Each row is a point. A path goes straight from each point to the next, and from the last back to the first. The post is the endless flat space through its rows: a point in 2 columns, a line in 3, a plane in 4, and so on, so that a path can go around it. Count how often the path circles the post. Going back the other way cancels.

Post (1 x 2):
[[0.00 0.08]]
Path (30 x 2):
[[-0.45 -0.12]
 [-0.93  0.37]
 [-0.03  0.70]
 [-0.04  0.46]
 [-0.68  0.17]
 [-0.33 -0.24]
 [ 0.18 -0.43]
 [ 0.29  0.00]
 [ 0.23 -0.09]
 [ 0.21 -0.14]
 [ 0.50  0.05]
 [ 0.33 -0.59]
 [-0.23 -0.50]
 [-0.62  0.09]
 [-0.77 -0.11]
 [-0.16 -0.40]
 [ 0.26 -0.09]
 [ 0.66  0.36]
 [ 0.00  0.80]
 [ 0.55  0.72]
 [ 0.87 -0.05]
 [ 0.07 -0.57]
 [-0.73 -0.26]
 [-0.65  0.10]
 [ 0.02 -0.14]
 [ 0.50 -0.66]
 [-0.36 -0.53]
 [ 0.37 -0.22]
 [ 0.56 -0.08]
 [ 0.21 -0.58]]
Times around: 0

Post (3 x 4):
[[-0.06  0.11  0.19  0.49]
 [ 0.17  0.38 -0.09 -0.59]
 [-0.18 -0.12  0.09 -0.08]]
Path (19 x 4):
[[-0.68 -0.19 -0.10 -0.34]
 [ 0.01  0.39  0.47 -0.23]
 [ 0.46  0.42  0.38  0.18]
 [-0.09 -0.24 -0.01  0.44]
 [ 0.11 -0.63  0.12  0.73]
 [-0.53 -1.08  0.62  0.23]
 [-0.56 -0.55  0.23 -0.53]
 [-0.03  0.93 -0.02 -0.30]
 [-0.28 -0.29  0.39 -0.14]
 [ 0.67  0.59  0.10  0.04]
 [-0.23 -0.47 -0.50 -0.55]
 [-0.35  0.76 -0.33 -0.15]
 [-0.29 -0.10  0.38 -0.36]
 [-0.10  0.20  0.35  0.10]
 [-0.73 -0.39 -0.06 -0.21]
 [-0.70 -0.38  0.38 -0.25]
 [ 0.25  0.20  0.34 -0.02]
 [-0.43 -1.31  0.40  0.56]
 [ 0.49  0.94 -0.34 -0.03]]
Times around: 2

Post (8 x 9):
[[ 0.38 -0.24 -0.14 -0.13  0.34  0.25 -0.20 -0.23 -0.36]
 [ 0.38 -0.21 -0.08 -0.16  0.47 -0.38 -0.56  0.14 -0.37]
 [-0.08 -0.15  0.48 -0.06  0.09 -0.46  0.17 -0.01  0.70]
 [ 0.46 -0.23  0.48  0.22  0.21 -0.18  0.12  0.09  0.18]
 [-0.20 -0.44 -0.42  0.23 -0.76  0.52  0.20  0.34  0.12]
 [ 0.22 -0.29 -0.39 -0.05  1.02 -0.23 -0.37  0.21 -0.01]
 [ 0.25  0.27  0.60  0.02  0.20 -0.18  0.33 -0.17  0.02]
 [ 0.07 -0.28 -0.22  0.72 -0.98  0.38  0.38 -0.13  0.08]]
Path (28 x 9):
[[ 0.31 -0.52  0.30 -0.44 -0.71  0.55  0.25 -0.91 -0.11]
 [ 0.24 -0.34 -0.39  0.34  0.65 -0.86 -0.15  0.14 -0.59]
 [ 0.71 -0.55  0.29  0.61  0.43 -0.42 -0.87  0.05 -0.49]
 [-0.06  0.33 -0.06  0.38 -0.08  0.19 -0.30 -0.01 -0.01]
 [ 0.48 -0.24  0.06  0.30  0.08  0.11  0.02 -0.03  0.39]
 [ 0.56 -0.14 -0.44  0.10  0.45  0.05  0.22 -0.03 -0.48]
 [ 0.39 -0.36 -0.17  0.16  0.25  0.39  0.40  0.49 -0.62]
 [-0.38 -0.57 -0.54 -0.03  0.75 -0.19 -0.30  0.01  0.51]
 [-0.27  0.05 -0.16 -0.24 -0.01  0.84 -0.43  0.71 -0.25]
 [ 0.47  0.38  0.91 -0.16  0.00 -0.45  0.00 -0.18  0.06]
 [ 0.36  0.45  0.02 -0.13  0.05  0.34  0.34 -0.28 -0.42]
 [-0.17 -0.29 -0.27  0.15 -1.57 -0.01  0.35 -0.68 -0.34]
 [ 0.47 -0.40  0.36  0.05  0.07 -0.64 -0.34  0.66 -0.74]
 [ 0.40 -0.30  1.22  0.07  0.37 -0.04 -0.12  0.14  0.05]
 [ 0.25 -0.14  0.12 -0.30  0.24 -0.17 -0.65  0.39  0.16]
 [ 0.42  0.12 -0.11 -0.57  0.65 -0.12 -0.03  0.26  0.21]
 [ 1.07 -0.50 -0.60  0.00  0.74 -0.15 -0.37  0.00 -0.33]
 [ 0.43 -0.13 -0.24  0.07  0.15 -0.65 -0.72  0.24 -0.34]
 [ 1.02 -0.10  0.42  0.11  0.14  0.04  0.36 -0.31 -0.64]
 [-0.56 -0.74 -0.45 -0.84  0.51 -0.68 -0.40  1.11  0.02]
 [-0.53 -0.55  0.09 -0.16  0.36 -0.07  0.16  0.21  0.52]
 [-0.10  0.05  0.08 -0.23  0.72 -0.30 -0.84 -0.02  0.14]
 [ 0.23  0.05 -0.20 -0.41  0.84  0.26 -0.30  0.59  0.27]
 [ 0.28 -0.17  0.11 -0.17 -0.32  0.05  0.27  0.19  0.01]
 [-0.47 -0.35 -0.72  0.36 -0.31 -0.44  0.28 -0.37  0.70]
 [-0.04 -0.29  0.40 -0.07  1.30 -0.74 -0.02  0.26  0.75]
 [-0.39 -0.37 -0.37 -0.11  0.13  0.10 -0.12  0.53 -0.09]
 [ 0.53 -0.32 -0.93  0.62  0.78 -0.98 -0.60  0.98 -0.97]]
Times around: 4

Post (11 x 12):
[[ 0.44 -0.77  0.28 -0.58 -0.11  0.01 -0.18 -0.09 -0.76 -0.37  0.25  0.31]
 [ 0.15 -0.32  0.10 -0.14  0.29  0.06  0.37  0.07 -0.63 -0.20  0.39  0.25]
 [ 0.08  0.66  0.51 -0.13 -0.10  0.58  0.36 -0.19 -0.06 -0.28 -0.50  0.11]
 [-1.07  0.75  0.16  0.15 -0.15 -0.48 -0.09 -0.27  0.30  0.39  0.08 -0.16]
 [-0.18  0.12  0.21 -0.06 -0.09  0.42  0.30 -0.73  0.22  0.02 -0.45 -0.36]
 [-0.32  0.11  0.13  0.17 -0.14  0.42 -0.04 -0.32  0.41 -0.15 -0.34  0.46]
 [ 0.34 -0.09 -0.03 -0.28 -0.12  0.70 -0.24 -0.22 -0.46 -0.01  0.35 -0.06]
 [ 0.16 -0.37 -0.39  0.00 -0.16  0.35  0.32  0.18 -0.84  0.21 -0.21  0.52]
 [ 0.15 -0.47 -0.31 -0.12 -0.42  0.41  0.52  0.41 -0.47 -0.41 -0.26  0.14]
 [-0.11  0.55  0.33  0.21  0.02 -0.56  0.07 -0.03  0.41  0.36  0.36 -0.07]
 [-0.32  0.71 -0.21  0.03  0.43 -0.91 -0.57 -0.62 -0.15 -0.14  0.27 -0.30]]
Path (29 x 12):
[[ 0.22  0.16 -0.99  0.05 -0.33 -0.03  0.21  0.35 -0.06  0.93 -0.02  0.12]
 [ 0.22 -0.78  0.04  0.07 -0.16  0.04  0.63  0.86  0.77  0.09 -0.75  0.76]
 [-0.55 -0.39 -0.44  0.02  0.07  0.13  0.49 -0.53 -0.15 -0.68 -1.52 -0.61]
 [-0.35  0.22 -0.07  0.28 -0.09  0.17  0.69 -0.11 -0.37  0.16  0.00 -0.34]
 [-0.01  1.05  0.85  0.18 -0.23  0.59  0.96  0.51 -0.31  0.42  0.51  0.33]
 [-0.03  0.61  0.10  0.13  0.03 -0.62  0.24 -0.41 -0.69 -0.16  0.33  0.33]
 [ 0.09  0.46  0.36  0.54  0.09  0.77  0.40 -0.31  0.09 -0.71  0.03  0.36]
 [-0.42  0.25 -0.08  0.58 -0.22 -0.46  0.14  0.42 -0.16 -0.28 -0.21  0.61]
 [ 0.61  0.90  0.79  0.21 -0.04  0.51  1.20  0.11 -0.32  0.34  0.35 -0.43]
 [ 0.41  0.81 -0.28 -0.22  0.29  0.59  0.49 -0.63 -0.75  0.16 -0.04 -0.34]
 [-0.06 -0.16 -0.78 -0.89  0.15  0.38 -0.73 -0.45 -1.07 -0.51  0.31 -0.45]
 [-0.19 -0.82  0.12 -0.21  0.02  0.44  0.33  0.03  0.09  0.24  0.11 -0.34]
 [ 0.18  0.00  0.19  0.52  0.22  0.03  0.47  0.31  0.13 -0.01 -0.01  0.15]
 [ 0.14  0.44 -0.20  0.18 -0.09  0.48 -0.66 -0.35 -0.20  0.30  0.71 -0.08]
 [-0.24 -0.49 -0.21 -0.15 -0.27  0.21 -0.14 -0.66 -0.15 -0.23 -0.23  0.53]
 [ 0.18 -0.50 -0.22 -0.45 -0.60  0.89  0.10 -0.54 -0.23  0.40  0.06 -0.24]
 [-1.10 -0.12 -0.29 -0.64 -0.69 -0.09 -0.25  0.33 -0.25  0.01 -0.64  0.21]
 [ 0.14 -0.09  0.29 -0.21  0.56 -0.16  0.29 -0.17  0.19 -0.69 -0.97 -0.29]
 [-0.79  0.70  0.37  0.18 -0.31 -0.21  0.18 -0.08 -0.49  0.45 -0.29 -0.45]
 [ 0.20 -0.37 -0.25  0.24  0.33 -0.77 -0.56 -0.42 -0.45 -0.14  0.83  0.36]
 [ 0.21 -0.69 -0.08  0.08 -0.65 -0.83  0.73 -0.13  0.23  0.42  0.32  0.27]
 [-0.31  0.17  0.28 -0.35 -0.54 -0.49 -0.57  0.10  0.47 -0.28  0.18  0.38]
 [-0.73  1.37  0.18 -0.17  0.75  0.53  0.34 -0.84 -0.41  0.46 -0.55 -0.19]
 [-0.27  0.29 -0.31  0.11  0.06 -0.22  0.00  0.22 -0.18 -0.44 -0.48  0.02]
 [-0.20  0.67  0.17  0.31  0.22 -0.37  0.31 -0.38 -0.50 -0.62 -0.72 -0.87]
 [-0.78  0.42 -0.14  0.29 -0.08 -0.45  0.72 -0.09 -0.37 -0.60 -0.22 -0.10]
 [-0.32 -0.01 -0.63 -0.19 -0.83  0.01 -0.12  0.21 -0.51 -0.10 -0.14  0.90]
 [ 0.03  0.64 -0.10 -0.36 -0.44 -0.26 -0.36  0.16 -0.19  0.14 -0.38  0.37]
 [ 0.04 -1.03  0.29 -0.28  0.00  0.69 -0.08 -0.22 -0.44  1.17  0.10  0.36]]
Times around: 4

Post (17 x 18):
[[-0.32 -0.28  0.08 -0.62 -0.11 -0.52 -0.32  0.35 -0.06  0.02 -0.32 -0.03
   0.18  0.16 -0.07  0.24  0.01  0.64]
 [-0.09 -0.24 -0.03 -0.20  0.22 -0.32  0.53  0.07 -0.19  0.11 -0.28  0.44
   0.33 -0.08  0.28 -0.11  0.17 -0.29]
 [ 0.82  0.60  0.10 -0.53  0.39 -0.17 -0.67  0.20 -0.80  0.12 -0.94  0.14
  -0.14  0.07  0.49 -0.08  0.34  0.15]
 [-0.04 -0.03  0.31  0.22  0.04  0.11  0.23 -0.60  0.06 -0.23  0.34 -0.43
   0.50 -0.09  0.57 -0.58 -0.27  0.29]
 [-0.50 -0.05 -0.29 -0.57  0.11  0.54  0.03 -0.29 -0.09 -0.18  0.44 -0.27
  -0.20 -0.34 -0.10  0.34 -0.12  0.59]
 [ 0.55 -0.43 -0.04 -0.17  0.81  0.16 -0.04 -0.18 -0.28 -0.28 -0.45 -0.52
   0.46  0.21  0.34 -0.45  0.29 -0.51]
 [-0.08  0.02 -0.11  0.41  0.22  0.59 -0.40 -0.25 -0.04 -0.84  0.13 -0.08
   0.37  0.34 -0.05 -0.14  0.23 -0.11]
 [-0.24 -0.21 -0.47  0.46 -0.19 -0.05  0.39 -0.18  0.69 -0.17  0.88 -0.08
   0.61  0.03  0.10 -0.16  0.07  0.20]
 [-0.15 -0.14 -0.27 -0.04  0.04 -0.24 -1.05 -0.29  0.07 -0.60  0.10  0.08
  -0.33 -0.16 -0.34  0.52 -0.25 -0.15]
 [-0.13  0.76  0.18  0.47  0.98  0.16 -0.22  0.08 -0.64  0.22  0.32  0.45
   0.53  0.46  0.90 -0.41  0.49 -0.33]
 [-0.19 -0.38 -0.30  0.22  0.59 -0.26  0.96 -0.34 -0.42  0.33 -0.33  0.03
   0.02  0.35  0.19  0.14 -0.52 -0.52]
 [-0.47 -0.67  0.15  0.29 -0.05  0.03 -0.32  0.51  0.31 -0.12  0.27 -0.10
  -0.54 -0.20 -0.41 -0.12  0.24 -0.08]
 [-0.27 -0.18 -0.08 -0.18  0.23 -0.18  0.07  0.39  0.05  0.46 -0.57  0.19
   0.14 -0.28 -0.35  0.89 -0.04 -0.18]
 [-0.42 -0.29 -0.50 -0.13 -0.08  0.60  0.06 -0.13  0.22  0.05  0.03  0.04
  -0.08 -0.03  0.28  0.34  0.79 -0.28]
 [-0.14 -0.62  0.20  0.12 -0.40  0.05 -0.25  0.04 -0.01  0.16  0.38  0.03
   0.95  0.05  0.08 -0.77  0.52  0.38]
 [-0.02 -0.20  0.19 -0.34 -0.04 -0.07 -0.13 -0.09  0.31 -0.33  0.42  0.03
  -0.03  0.26 -0.26 -0.04 -0.52 -0.17]
 [-0.38 -0.03 -0.40 -0.28  0.16  0.23 -0.19  0.85  0.35  0.25 -0.28  0.17
  -0.13 -0.41  0.31  0.26  0.06 -0.28]]
Path (28 x 18):
[[ 0.54 -0.40 -0.59 -0.67  0.32 -1.20 -0.58 -0.11 -0.04 -0.78 -0.25  0.42
  -0.22 -0.52 -0.59  0.82 -0.38 -0.72]
 [ 0.02 -0.20  0.32 -0.09  0.26  0.14 -0.18  0.22 -0.66 -0.06  0.58  0.39
   0.68 -0.48 -0.10 -0.42 -0.25  0.82]
 [-0.03 -0.01  0.15 -0.25  0.34 -0.28 -0.32  0.02 -0.14 -0.46 -0.86  0.54
   0.48 -1.11 -0.58  1.26 -0.27 -0.21]
 [ 0.11 -0.57 -0.71 -0.83  0.15 -0.19 -0.22 -0.17 -0.27 -0.33 -0.11 -0.31
   0.39 -0.26  0.03  0.81 -0.66 -0.39]
 [-0.46 -0.22 -0.44 -0.39 -0.14 -0.34 -0.09 -0.53  0.44 -0.51  0.77  0.39
   0.60 -0.31 -0.12  0.56 -0.10  0.44]
 [-0.58  0.26 -0.02  0.90  0.08 -0.06 -0.70 -0.57  0.66  0.23  1.13 -0.03
   0.05 -0.37  1.08 -0.29  0.06 -0.06]
 [ 0.10  0.11 -0.22  0.64  0.24 -0.36 -0.59 -0.11 -0.30  0.14 -0.08 -0.23
   0.15 -0.29  0.35 -0.67  0.84  0.41]
 [-0.36  0.12 -0.19  1.00 -0.07 -0.43 -0.74 -0.12  0.45 -0.37  0.69 -0.53
   0.49  0.68 -0.44  0.15 -0.27  0.09]
 [ 0.47 -0.28 -0.33 -0.61 -0.35 -0.89 -0.21  0.31  0.46 -0.62 -0.20  0.15
  -0.11 -0.35 -0.31  0.27 -0.82 -0.20]
 [-0.42  0.39  0.03 -0.10  0.83  0.51  0.12  0.09 -0.21 -0.29  0.57  0.10
   0.44 -0.20  0.30  0.58 -0.27 -0.68]
 [-0.15 -0.48 -0.04 -0.20 -0.14  0.04  0.52  0.11 -0.01  0.62  0.56 -0.56
   0.13  0.58  0.30 -0.86  0.36  0.04]
 [-0.23 -0.66 -0.17  0.10  0.30 -0.20  0.71 -0.31  0.17 -0.36 -0.51 -0.24
   0.32  0.07  0.48 -0.07 -0.04 -0.95]
 [-0.47  0.05  0.76 -0.10  0.50  0.70 -0.82  1.09 -0.38  0.21  0.19 -0.09
   0.50 -0.36  0.13  0.16  0.45 -0.04]
 [-0.16 -0.33 -0.35  0.26 -0.08 -0.61 -0.86  0.18  0.28 -0.64 -0.06  0.09
   0.10  0.20  0.07  0.50 -0.12  0.35]
 [ 0.19  0.68  0.44 -0.16  0.12 -0.03 -0.78  0.24 -0.29  0.11 -0.13  0.48
  -0.03  0.08  0.49  0.42  0.11  0.67]
 [-0.45 -1.47 -0.37 -0.79 -0.02  0.02 -0.26  0.15  0.08 -0.04 -0.77 -0.29
   0.01 -0.89 -0.18  0.54 -0.21 -0.79]
 [-0.16  1.42  0.36  0.71  0.79  0.68  1.10 -0.15 -0.18 -0.03  0.70 -0.79
   0.46  1.19  0.46  0.08 -0.40  0.10]
 [-0.11  0.14 -0.55 -0.57 -0.37  0.17 -0.93 -0.29  0.28 -0.40  0.51  0.01
  -0.09 -0.34 -0.68  0.52  0.34  0.51]
 [ 0.31  0.05  0.46 -0.67  0.20 -0.18 -0.02 -0.20 -0.06 -0.09  0.14 -0.32
  -0.24 -0.28  0.68 -0.36  0.62 -0.45]
 [-0.05 -0.20 -0.13 -0.41 -0.22  0.26  1.06 -0.11  0.09  0.11  0.23  0.52
   0.19  0.75  0.37 -0.85 -0.03 -0.96]
 [-0.13  0.76 -0.18  0.69  0.58  0.48 -0.20 -0.18  0.51 -0.43  0.01 -0.23
   0.73  0.26 -0.12  0.36  0.07 -0.17]
 [ 0.54 -0.47 -0.79 -0.16 -0.08 -0.16 -0.75 -0.26 -0.60  0.16 -0.81  0.11
  -0.03 -0.25 -0.22  0.30  1.00 -0.55]
 [-0.04 -0.29 -0.44  0.54 -0.50  0.33 -0.67 -0.45  0.36 -0.38  0.81 -0.12
   0.72  0.13 -0.01  0.40  0.45 -0.46]
 [ 0.02 -0.05  0.41 -0.06 -0.18  0.58  0.41  0.36 -0.17  0.37 -0.56  0.09
  -0.09 -0.09  1.03 -0.30  0.18  0.02]
 [-0.24 -0.75 -0.02  0.36  0.51 -0.11 -0.59  0.44  0.07  0.28  0.59  0.19
   0.42  0.05 -0.25 -0.04  0.92  0.68]
 [-1.05 -0.42 -0.22  0.25  0.57  0.72 -0.21  0.00  0.61 -1.04  0.45  0.00
   0.52  0.41 -0.41  0.28 -0.10 -0.27]
 [-0.26  0.64 -0.17  0.22  0.89 -0.21 -0.56 -0.03 -0.51 -0.30  0.48 -0.42
   0.51  0.67  0.61 -0.82  0.82  0.68]
 [-0.16 -0.15 -0.33  0.29 -0.51 -0.33 -0.57 -0.86  0.91 -0.47  0.60 -0.60
  -0.14 -0.63  0.01  0.46  0.30 -0.76]]
Times around: 2
